Each row is a point. Two turns around zero, p and q, are shown by what they do to some points. Where does a point land after both, in the order given? Backwards means that the second turn is done in reverse. Each puzzle has new turns, and all numbers are rounded.

Turn p:
[ 0.04 -0.29] => [-0.25 -0.16]
[-0.05  0.16] => [0.12 0.11]
[0.26 0.46] => [ 0.53 -0.04]
[ 0.37 -0.11] => [ 0.06 -0.38]
[-0.61 -0.23] => [-0.47  0.45]
Turn q:
[-0.06 -0.25] => [-0.26  0.02]
[-0.45  0.02] => [-0.05  0.45]
[0.51 0.22] => [ 0.30 -0.47]
Where do these land?
q, then p: [-0.05  0.58] => [ 0.37 -0.45]
q, then p: [ 0.17 -0.41] => [-0.37  0.24]
p, then q: [-0.12 -0.17] => [0.00 0.21]

Turn p:
[-0.18  0.20  0.22 -0.07] => [-0.29  0.04 -0.09 -0.18]
[ 0.11 -0.41  0.35  0.18] => [ 0.21 -0.14 -0.51  0.10]
[-0.85  0.45 -0.46  0.14] => [-0.55  0.83  0.38  0.13]
[ 0.06 -0.27 -0.28 -0.25] => [ 0.41  0.12  0.17 -0.10]
[ 0.52 -0.05  0.10 -0.18] => [ 0.24 -0.49  0.05 -0.13]
[0.34 0.08 0.07 0.18] => [-0.02 -0.36  0.01  0.18]
Turn q:
[ 0.35 -0.59  0.24 -0.30] => [-0.44 -0.13 -0.57 -0.29]
[0.43 0.69 0.26 0.20] => [ 0.37 -0.64  0.42 -0.21]
[-0.21  0.17  0.00  0.39] => [ 0.24 -0.06  0.15  0.38]
[-0.06  0.11 -0.25  0.11] => [0.24 0.16 0.07 0.04]
[-0.38 -0.44 -0.40 -0.26] => [-0.21  0.68 -0.22  0.07]
[-0.14  0.05  0.15 -0.14] => [-0.20 -0.01  0.15  0.02]
Where do these land?
q, then p: [-0.36  0.03  0.08  0.31] => [-0.16 -0.09 -0.20  0.40]
q, then p: [ 0.18 -0.35 -0.12  0.00] => [0.09 0.13 0.38 0.04]
p, then q backwards: [ 0.54 -0.44 -0.47 -0.02] => [ 0.07  0.52 -0.18  0.63]
p, then q backwards: [-0.23  0.41 -0.08  0.16] => [-0.36 -0.06  0.20 -0.28]
q, then p: [0.08 0.08 0.44 0.26] => [ 0.32  0.13 -0.33  0.22]
p, then q: [-0.36  0.43  0.06 -0.83] => [-0.74  0.14  0.55 -0.37]
p, then q backwards: [ 0.16 -0.16  0.09  0.13] => [ 0.09 -0.08  0.05  0.24]

Turn p:
[-0.01  0.01 -0.55  0.35  0.06 -0.57] => [ 0.37  0.01 -0.51  0.27  0.13  0.52]
[-0.17 -0.27 -0.16  0.00 -0.20  0.05] => [ 0.05  0.34  0.04  0.18  0.13 -0.04]
[ 0.47 -0.28  0.26 -0.29  0.38  0.21] => [-0.18 -0.14 -0.20 -0.49  0.18 -0.53]
[ 0.11  0.15  0.27 -0.06 -0.24 -0.06] => [-0.12 -0.28  0.19  0.17  0.02 -0.09]
[-0.03  0.04  0.41  0.03 -0.07 -0.52] => [ 0.02 -0.43  0.21  0.06  0.40  0.23]
[ 0.25 -0.01 -0.47 -0.28 -0.37  0.09] => [ 0.25  0.12 -0.21  0.43 -0.18 -0.41]
[-0.20  0.45  0.61  0.56 -0.01  0.56] => [-0.83 -0.10  0.44 -0.17 -0.46  0.34]
[-0.43 -0.10 -0.37 -0.32  0.47  0.22] => [ 0.46  0.48  0.04 -0.47 -0.20 -0.01]
Turn q:
[ 0.40  0.35  0.27 -0.39  0.58 -0.72] => [-0.85  0.07 -0.35  0.57 -0.45  0.03]
[ 0.18 -0.30 -0.15  0.28 -0.40  0.14] => [ 0.20 -0.02  0.27 -0.05  0.47 -0.25]
[ 0.07  0.07  0.20 -0.24 -0.16  0.08] => [ 0.13 -0.07 -0.31  0.14  0.06 -0.02]
[-0.49 -0.40 -0.10  0.42  0.09  0.21] => [ 0.09  0.00  0.30 -0.73  0.08  0.06]
[-0.31 -0.18 -0.46  0.24  0.63  0.40] => [ 0.05  0.60  0.39 -0.53 -0.23  0.32]
[-0.07 -0.08  0.18 -0.47 -0.15  0.19] => [ 0.19 -0.03 -0.46  0.04  0.17  0.21]
[ 0.36  0.45  0.28  0.29 -0.33 -0.23] => [ 0.02 -0.33  0.04  0.42 -0.16 -0.59]
[-0.16  0.08 -0.22 -0.13 -0.27 -0.07] => [ 0.17 -0.23  0.12  0.13  0.08  0.24]
Where do these land?
q, then p backwards: [ 0.22  0.14 -0.08  0.20 -0.08  0.00] => [-0.03 -0.02  0.02 -0.22 -0.25  0.09]
p, then q: [-0.21 -0.12 -0.55 -0.23  0.12  0.11] => [ 0.09  0.04  0.11  0.62 -0.10 -0.17]
p, then q backwards: [-0.53  0.46 -0.15 -0.23 -0.03  0.01] => [-0.30  0.45 -0.44  0.17  0.03  0.24]
q, then p: [ 0.02 -0.64  0.48 -0.09 -0.57  0.01] => [ 0.55  0.20 -0.49 -0.58  0.25 -0.03]
p, then q: [-0.13  0.30 -0.63  0.22 -0.39 -0.29] => [ 0.40  0.20  0.50  0.04  0.12 -0.56]
q, then p: [-0.24  0.08  0.21  0.04  0.46  0.49] => [ 0.31 -0.22  0.07  0.40 -0.34 -0.36]
q, then p backwards: [ 0.11 -0.06  0.01  0.00  0.54  0.28] => [-0.20 -0.20 -0.26  0.13  0.16  0.44]
p, then q: [ 0.27 -0.29  0.41  0.13  0.47 -0.23] => [-0.21  0.34 -0.19 -0.18  0.00  0.62]
q, then p backwards: [ 0.49  0.14  0.29 -0.03 -0.52 -0.39] => [ 0.61 -0.07  0.11 -0.14 -0.56 -0.22]

Turn p:
[ 0.20  0.20 -0.13  0.27  0.26  0.26 -0.39 -0.55 -0.14] => [-0.10  0.43  0.46 -0.09  0.16  0.15  0.51  0.21  0.08]
[ 0.44  0.53 -0.03 -0.50  0.28 -0.56 -0.55  0.27 -0.38] => [ 0.92  0.04 -0.25  0.18 -0.34  0.20  0.63 -0.07  0.39]
[-0.56 -0.34 -0.11 -0.12  0.27  0.31  0.46 -0.11  0.55] => [-0.57 -0.03 -0.31 -0.61  0.37 -0.04 -0.38 -0.24 -0.10]
[ 0.18 -0.45  0.28  0.35 -0.33 -0.59  0.14 -0.24 -0.07] => [-0.41 -0.07  0.16  0.52 -0.45 -0.08 -0.31  0.11  0.44]
[-0.43  0.06 -0.15 -0.11 -0.32  0.16  0.01  0.38 -0.38] => [ 0.22  0.11 -0.26  0.31  0.10  0.04 -0.20 -0.16 -0.58]
[ 0.20 -0.26 -0.41  0.32  0.42 -0.07  0.12  0.34  0.52] => [-0.12 -0.30  0.06 -0.64 -0.28  0.52 -0.25  0.18  0.04]
[ 0.00 -0.35  0.19 -0.02 -0.51  0.25 -0.13 -0.05  0.02] => [-0.02  0.20  0.19  0.13 -0.04 -0.46 -0.39  0.13 -0.14]
[-0.46  0.63 -0.07 -0.05 -0.32 -0.09 -0.07  0.20  0.28] => [ 0.26 -0.19  0.17  0.03  0.11  0.02  0.01 -0.79 -0.29]
[ 0.14 -0.07  0.10 -0.37 -0.07  0.36  0.57 -0.30 -0.16] => [-0.12 -0.12 -0.22  0.11  0.67 -0.29 -0.09  0.30  0.14]
[ 0.31  0.05  0.34  0.24  0.31 -0.02 -0.16  0.06 -0.24] => [-0.05 -0.09  0.03  0.06 -0.31 -0.06  0.47  0.34  0.01]
Turn q:
[-0.45  0.84 -0.24  0.31 -0.16  0.04 -0.43 -0.45 -0.06] => [-0.39 -0.09  0.54 -0.54 -0.77 -0.04  0.09  0.16 -0.33]
[ 0.21 -0.06 -0.01 -0.35  0.08 -0.04  0.53 -0.32 -0.21] => [-0.09  0.31 -0.24 -0.02  0.17  0.01 -0.31 -0.55 -0.07]
[ 0.79  0.14 -0.12 -0.32 -0.07  0.06  0.19  0.18 -0.33] => [-0.08  0.18 -0.04  0.32  0.31 -0.69  0.01 -0.47 -0.09]
[ 0.41  0.31  0.33 -0.25  0.30 -0.26  0.28  0.13 -0.25] => [-0.13  0.27 -0.30  0.38 -0.06 -0.14  0.34 -0.52 -0.14]
[-0.64 -0.37  0.10  0.60 -0.25  0.09  0.01  0.25  0.10] => [ 0.29  0.01 -0.07 -0.38  0.17  0.40  0.14  0.79 -0.04]
[-0.27 -0.56  0.00  0.50  0.27  0.33 -0.19 -0.03  0.29] => [ 0.54 -0.28  0.29  0.01  0.20  0.54 -0.11  0.38 -0.03]
[-0.22  0.67 -0.30  0.22 -0.11 -0.15 -0.12 -0.54  0.05] => [-0.17  0.01  0.34 -0.56 -0.68 -0.07 -0.02 -0.16 -0.16]
[ 0.48 -0.21  0.11 -0.15 -0.05 -0.44  0.25 -0.06  0.13] => [ 0.27 -0.07 -0.48  0.05  0.06 -0.22  0.00 -0.43  0.20]
[-0.26 -0.43 -0.28 -0.05  0.21 -0.04 -0.09  0.35  0.09] => [ 0.24  0.14  0.03  0.29  0.04  0.15 -0.21  0.41  0.34]
[ 0.38  0.20  0.20 -0.56 -0.08  0.19  0.14  0.32  0.21] => [-0.41 -0.04 -0.02  0.27  0.37 -0.22  0.26 -0.35  0.36]
[-0.43 -0.55  0.21  0.05 -0.13  0.23 -0.58  0.17 -0.02] => [-0.04 -0.47 -0.05  0.20  0.17  0.29 -0.18  0.75 -0.05]
Where do these land?
q, then p: [-0.05 -0.45  0.13  0.03 -0.07  0.09  0.46  0.09  0.76] => [ 0.01 -0.10  0.02 -0.88  0.30 -0.09  0.02  0.26  0.27]
q, then p: [ 0.54  0.18  0.39 -0.26 -0.31  0.14 -0.18  0.16  0.40] => [-0.69  0.01 -0.31 -0.17 -0.03  0.17 -0.31 -0.05  0.39]
q, then p: [-0.18  0.81  0.61  0.00 -0.08 -0.28 -0.36 -0.22 -0.40] => [-0.23  0.18 -0.32  0.80  0.42  0.08 -0.53 -0.23 -0.39]
p, then q backwards: [-0.12 -0.36 -0.25  0.11 -0.09 -0.61  0.13  0.13  0.59] => [-0.26 -0.05 -0.26 -0.46  0.09 -0.20 -0.03 -0.68  0.35]
q, then p: [-0.09  0.17 -0.61  0.02  0.22  0.59 -0.12 -0.09 -0.16] => [-0.02 -0.05  0.00  0.18 -0.41 -0.57  0.53 -0.16 -0.12]
p, then q: [-0.19  0.05  0.04 -0.36 -0.36  0.31 -0.10 -0.05 -0.39] => [ 0.28  0.22  0.08  0.15 -0.44 -0.24  0.20 -0.17 -0.30]
p, then q backwards: [ 0.12 -0.18  0.32  0.30 -0.33  0.06  0.00  0.62 -0.25] => [ 0.05 -0.06 -0.03  0.19  0.12 -0.20 -0.69 -0.15 -0.45]
p, then q: [ 0.22 -0.24 -0.36  0.00  0.07 -0.21 -0.03  0.01 -0.09] => [-0.10 -0.18  0.35  0.03  0.21 -0.13  0.19  0.11  0.14]
q, then p: [-0.12  0.38  0.29  0.03 -0.37 -0.39  0.44 -0.21 -0.21] => [ 0.28  0.20 -0.24  0.22  0.62  0.26 -0.14 -0.32  0.10]
p, then q: [-0.05  0.06 -0.07 -0.23  0.75  0.06  0.01 -0.10  0.05] => [-0.22  0.42  0.22  0.01  0.16  0.07 -0.26 -0.27  0.44]
q, then p backwards: [-0.07 -0.43 -0.49  0.35  0.58  0.24 -0.25 -0.35 -0.32] => [ 0.20 -0.08 -0.52  0.21 -0.77  0.10 -0.25  0.44 -0.09]

Turn p:
[-0.20  0.23  0.65 -0.29 -0.36 -0.24  0.27  0.23  0.04 -0.17  0.27] => [ 0.37  0.11 -0.14  0.32  0.16 -0.34  0.34 -0.31 -0.60  0.06 -0.15]
[ 0.02  0.24  0.36  0.55  0.32 -0.23  0.42 -0.06  0.17 -0.16  0.12] => [-0.09 -0.45 -0.16  0.45  0.08 -0.34 -0.02  0.32 -0.09  0.11 -0.45]
[ 0.10 -0.64 -0.21  0.34  0.19  0.04  0.48 -0.29 -0.40 -0.09 -0.27] => [-0.20 -0.64 -0.29 -0.37 -0.06  0.18 -0.14  0.25  0.11  0.56  0.24]
[ 0.14  0.22 -0.25 -0.02 -0.71 -0.13  0.41 -0.27 -0.10 -0.13  0.35] => [-0.30 -0.03  0.56  0.15  0.11  0.02  0.38 -0.13 -0.46  0.45  0.16]
[-0.23  0.28 -0.06  0.07  0.18  0.46  0.28 -0.26 -0.11 -0.10  0.34] => [-0.28 -0.39  0.06  0.09  0.20 -0.18  0.40  0.14  0.00 -0.34  0.24]
[ 0.38  0.21  0.04 -0.30  0.29 -0.28 -0.21 -0.09 -0.07 -0.12 -0.18] => [ 0.32  0.08  0.07  0.17 -0.39  0.15  0.19 -0.03  0.39  0.07 -0.20]
[-0.03  0.23 -0.07 -0.30 -0.01  0.87 -0.62  0.16  0.10 -0.04  0.29] => [-0.34  0.55 -0.10 -0.08  0.21  0.12  0.38 -0.19  0.29 -0.77  0.24]
[-0.26  0.15 -0.05 -0.16  0.08 -0.07  0.21 -0.33  0.19 -0.12 -0.23] => [ 0.29 -0.11  0.17  0.19  0.08 -0.20  0.02  0.25  0.11  0.08  0.30]
[ 0.15 -0.02  0.04 -0.20 -0.12  0.10 -0.29 -0.25 -0.03  0.99 -0.15] => [ 0.20  0.25  0.46 -0.85  0.10 -0.16 -0.03 -0.05  0.24 -0.13 -0.29]
[-0.03  0.09 -0.04 -0.16 -0.24 -0.24 -1.44  0.24 -0.14 -0.16 -0.08] => [ 0.03  1.15 -0.08 -0.07 -0.83  0.29 -0.13  0.02 -0.06 -0.45 -0.03]
[ 0.22 -1.07 -0.29  0.38  0.03 -0.31  0.32 -0.13  0.21 -0.11 -0.10] => [-0.06 -0.31 -0.27 -0.22  0.26  0.67 -0.53  0.40 -0.12  0.71 -0.01]
[-0.10  0.17  0.01  0.28  0.09  0.37  0.14  0.58  0.14 -0.20 -0.29] => [-0.32 -0.01 -0.38  0.33  0.17 -0.31 -0.35 -0.31  0.22 -0.12  0.10]
[-0.17 -0.09 -0.12 -0.19  0.27 -0.34  0.03  0.47  0.01  0.42 -0.08] => [ 0.40 -0.19  0.08 -0.11 -0.07  0.09 -0.51 -0.35 -0.03 -0.23 -0.16]
Turn q:
[ 0.60 -0.16  0.04 -0.18 -0.28 -0.06 -0.22 -0.11 -0.45 -0.11 -0.01] => [-0.48 -0.57 -0.01  0.00 -0.10  0.08 -0.32 -0.31 -0.03  0.10 -0.02]
[ 0.41 -0.08 -0.77 -0.18 -0.23  0.15 -0.19  0.12 -0.44 -0.26  0.00] => [-0.39 -0.47 -0.18  0.25  0.06  0.61 -0.17  0.04  0.29  0.29 -0.37]
[-0.26  0.04  0.27  0.05  0.57  0.48  0.59  0.27  0.24  0.56 -0.10] => [ 0.17  0.57 -0.04  0.20  0.66 -0.44  0.49  0.10 -0.06  0.19  0.45]
[-0.15  0.45  0.49  0.59  0.22 -0.22 -0.62  0.43  0.20 -0.28  0.31] => [ 0.84 -0.18 -0.14 -0.69 -0.33 -0.22  0.28 -0.24 -0.23  0.23 -0.24]
[-0.01  0.23  0.19 -0.41 -0.08  0.12  0.60  0.43  0.43  0.43 -0.22] => [ 0.24  0.20  0.13  0.08  0.78 -0.21  0.00 -0.04  0.40 -0.31  0.46]
[-0.85  0.21  0.53 -0.39  0.50  0.18  0.37 -0.11  0.20  0.12  0.17] => [ 0.36  0.79  0.59 -0.05  0.28 -0.59 -0.03  0.35 -0.16  0.15  0.08]
[ 0.31  0.08 -0.42  0.25 -0.03 -0.67  0.38 -0.27 -0.07 -0.31 -0.02] => [ 0.10 -0.06  0.16  0.48 -0.60  0.53  0.00 -0.34  0.21 -0.14  0.16]
[-0.10  0.30  0.14 -0.07  0.16  0.54  0.26 -0.33  0.31  0.15 -0.17] => [ 0.07  0.10  0.01  0.35  0.15 -0.61  0.18  0.41  0.15 -0.05  0.12]
[ 0.14 -0.14 -0.41 -0.10 -0.14 -0.48 -0.42 -0.37 -0.27  0.25 -0.03] => [-0.39 -0.02 -0.24 -0.15 -0.52  0.40 -0.44  0.08  0.11  0.07  0.18]
[-0.15 -0.12  0.32  0.21  0.32  0.03 -0.38  0.25  0.69 -0.29  0.21] => [ 0.28  0.23 -0.03 -0.57 -0.13 -0.35  0.52 -0.16  0.09 -0.14 -0.42]
[-0.02 -0.27  0.03  0.08  0.06 -0.26 -0.07 -0.10 -0.24 -0.26 -0.32] => [-0.24 -0.14  0.29 -0.10 -0.26  0.27  0.15  0.01 -0.22 -0.05  0.08]
[-0.05 -0.23 -0.29  0.08 -0.69  0.24 -0.30 -0.04 -0.36 -0.02 -0.20] => [-0.31 -0.45 -0.30  0.02  0.11  0.37 -0.29  0.35 -0.31 -0.23 -0.23]
[ 0.13 -0.32 -0.12  0.07 -0.37 -0.04  0.00 -0.16 -0.25  0.04  0.39] => [-0.25  0.01 -0.24  0.18 -0.08  0.16 -0.37 -0.26 -0.25 -0.09 -0.24]
Where do these land?
p, then q: [ 0.41  0.52  0.46  0.14 -0.22  0.10 -0.08  0.04 -0.17  0.32  0.10] => [ 0.14  0.01  0.50  0.13 -0.18  0.12 -0.04  0.23  0.04 -0.38  0.59]
q, then p: [-0.26  0.03 -0.10 -0.22  0.21 -0.12 -0.13  0.54  0.23 -0.35  0.15] => [ 0.36  0.07 -0.04  0.05  0.28 -0.21  0.21 -0.15  0.59  0.11 -0.09]
q, then p: [-0.35 -0.29 -0.40  0.08 -0.44  0.19  0.05  0.00  0.47 -0.41 -0.15] => [-0.18  0.02 -0.51  0.52  0.01 -0.20 -0.18 -0.19  0.35  0.25  0.40]
q, then p: [-0.54 -0.08 -0.03  0.06  0.48 -0.52  0.08  0.51  0.26  0.26 -0.33] => [ 0.03 -0.20  0.19  0.33  0.39 -0.09  0.75 -0.50  0.20 -0.28 -0.15]
q, then p: [-0.34  0.34  0.01 -0.16 -0.57  0.39  0.46 -0.32 -0.47 -0.48 -0.04] => [-0.34  0.15 -0.88 -0.19 -0.46 -0.11 -0.36  0.06  0.03  0.10 -0.44]
q, then p: [-0.50  0.01 -0.18  0.06  0.47 -0.38  0.09 -0.19  0.28 -0.25 -0.14] => [-0.13  0.18  0.06  0.31  0.30 -0.49  0.31 -0.47 -0.07  0.17 -0.19]
q, then p backwards: [ 0.08 -0.07  0.32  0.31  0.06  0.48  0.22  0.06  0.14  0.19  0.52] => [-0.10  0.20  0.69 -0.03 -0.29  0.07  0.21  0.37  0.14 -0.09 -0.03]
q, then p: [-0.01 -0.05  0.32 -0.09 -0.24 -0.33 -0.57 -0.41 -0.48  0.01  0.14] => [ 0.17  0.57  0.00 -0.51 -0.37  0.12  0.11 -0.15 -0.38 -0.09  0.27]
p, then q: [ 0.51  0.03  0.46 -0.28  0.40 -0.16  0.04  0.13  0.35  0.39  0.23] => [-0.34 -0.34  0.20  0.17 -0.05 -0.13  0.65  0.14  0.36 -0.15  0.40]
q, then p backwards: [ 0.51 -0.53 -0.48  0.13 -0.60 -0.35 -0.11 -0.34 -0.36 -0.26  0.21] => [ 0.28 -0.09 -0.46  0.44  0.37 -0.19 -0.15  0.78 -0.35 -0.24  0.41]
p, then q: [-0.40  0.29 -0.50 -0.05  0.29  0.07 -0.36 -0.10  0.27  0.41  0.22] => [ 0.20 -0.34  0.48 -0.38 -0.04 -0.31  0.21 -0.23 -0.12 -0.04 -0.53]
q, then p: [ 0.52  0.07 -0.28  0.10  0.08  0.22 -0.19 -0.15 -0.32 -0.16 -0.45] => [-0.08 -0.17 -0.17 -0.38  0.47  0.12 -0.44  0.05 -0.38  0.02  0.17]
p, then q: [ 0.35 -0.25  0.39 -0.07  0.07  0.41  0.52  0.23 -0.22  0.34 -0.46] => [-0.53  0.58 -0.01  0.01 -0.30  0.04 -0.06  0.15  0.60 -0.13  0.30]
